Each point is reached from the start by the listed moves, each made once or not at all, plus a little noise. Is the number of moves made odd or even? Then give how often each move was made.
(in the rows, 128 means zero)

Moves:
(1): 142  82 208 193
(2): 158 126 164 166
Start: 160 120 121 136
Points:
188 115 163 177 => odd (0, 1)
159 125 122 133 => even (0, 0)
173  76 204 200 => odd (1, 0)

Moves:
(1): 149 174  96  96 114 104 167 113 158 192 121
(2): 147 130 143 120 145 139 122 163 101 149 175
(3): 190  92 127 126 154 124 102 160 107 148 130
(4):  77  99  88  98 124 121 126  95 152 141 123
(5): 167 132 164 160 120 109 150 174 107 143 106
(6): 119 169 117 139 116 136 125 143 141 161 134
(7):  90 136 142 170 153 146 147 109 119  93 113
(8): 114 152 127 133 140 118 124 140 128 120 144
Start: 159 119  95 118  98 123 150 115 135 134 136
Points:
 96 131  46 100  81 120 146  96 173 184 136 => even (0, 0, 0, 1, 0, 1, 0, 0)
249 155  72  80 141  95 155 178 117 229 193 => even (1, 1, 1, 0, 0, 0, 0, 1)
113 115  70  84 126 118 137 128 132 160 195 => odd (0, 1, 0, 1, 0, 0, 0, 1)
191 115  69 131 124  87 203 127 140 212  91 => odd (1, 0, 1, 1, 1, 0, 1, 0)

Moves:
(1): 149 112 129 109 124 166 130 132 131 128 140 119 125 122 140 136 121
(2): 155 128 135 132 146  91 110 149 149 116 139 132  97 126  96 114 107
(3): 138 133 146 140 137 101 111 132 144 111 124 131 126 111 137 121 135
(4): 121 126 141 107 116 114 126 105 130 171 119 144 122 118 137 118 149
(5): 113 135 150 159 111 114 133 129 140 133 123 135 131 121 115 118 146
(6): 151  78 134 141 123 138 130 155 117 107 125 134 143 135 110  95  82
(7): 134  91 133  95 100 125 100 140 131 140 126 159 129  96 123 121 116
(8): 158 127 118 118 139 142 124 124 139 144 160 145 122 125 112 132 125
(9): 111 130 125 130  95 127 116 117 138 131  99 127 149 128 114 113 148
(10):  95 136 145 117 129 137 130 163 127 133 117 126 137 146 146  93 140
(11): 111 122 118 129 154 136 109 140 120 146 138  99 116 134 127 115 109
(12): 127 108 123 116 125 160 160 104 133 132 137 139 137 127 131 139 157
(13): 127 114 135 121 132 151 128 140 109 145 108 136 143 149 138 125 143
(14): 123 131 130  99 146 134 135 146 131 138 126 129 131 120 143 132 113
Start: 106 118 139 125 125 128 140 135 130 140 125 111 135 118 126 121 138
Points:
154  46 156 104 146 133 105 178 138 169 147 100  98 112  97  59  69 => odd (1, 1, 0, 1, 0, 1, 0, 0, 0, 0, 1, 0, 0, 0)
 99  88 143 100 163 197 161 150 135 208 150 126 145 128 126 115 161 => even (0, 0, 0, 0, 1, 0, 0, 1, 0, 0, 1, 1, 1, 1)
170   7 171  84 117 155  91 197 197 158 156 154 133  56  65  49  88 => odd (1, 1, 1, 0, 1, 1, 1, 1, 1, 0, 1, 1, 0, 1)
 84  81 133  77 168 197 160 155 113 189 122 103 149 135 154 121 149 => even (0, 0, 0, 0, 0, 0, 0, 0, 0, 0, 1, 1, 1, 1)
161 103 160  86 130 139 122 117 162 183 157 139 120  82 139 115 156 => even (1, 0, 1, 1, 0, 0, 0, 1, 0, 0, 0, 0, 0, 0)
124  81 198  70 138 154 140 164 161 182 114 143 127 119 156  71 195 => odd (1, 1, 1, 1, 0, 0, 0, 0, 0, 1, 0, 1, 1, 0)
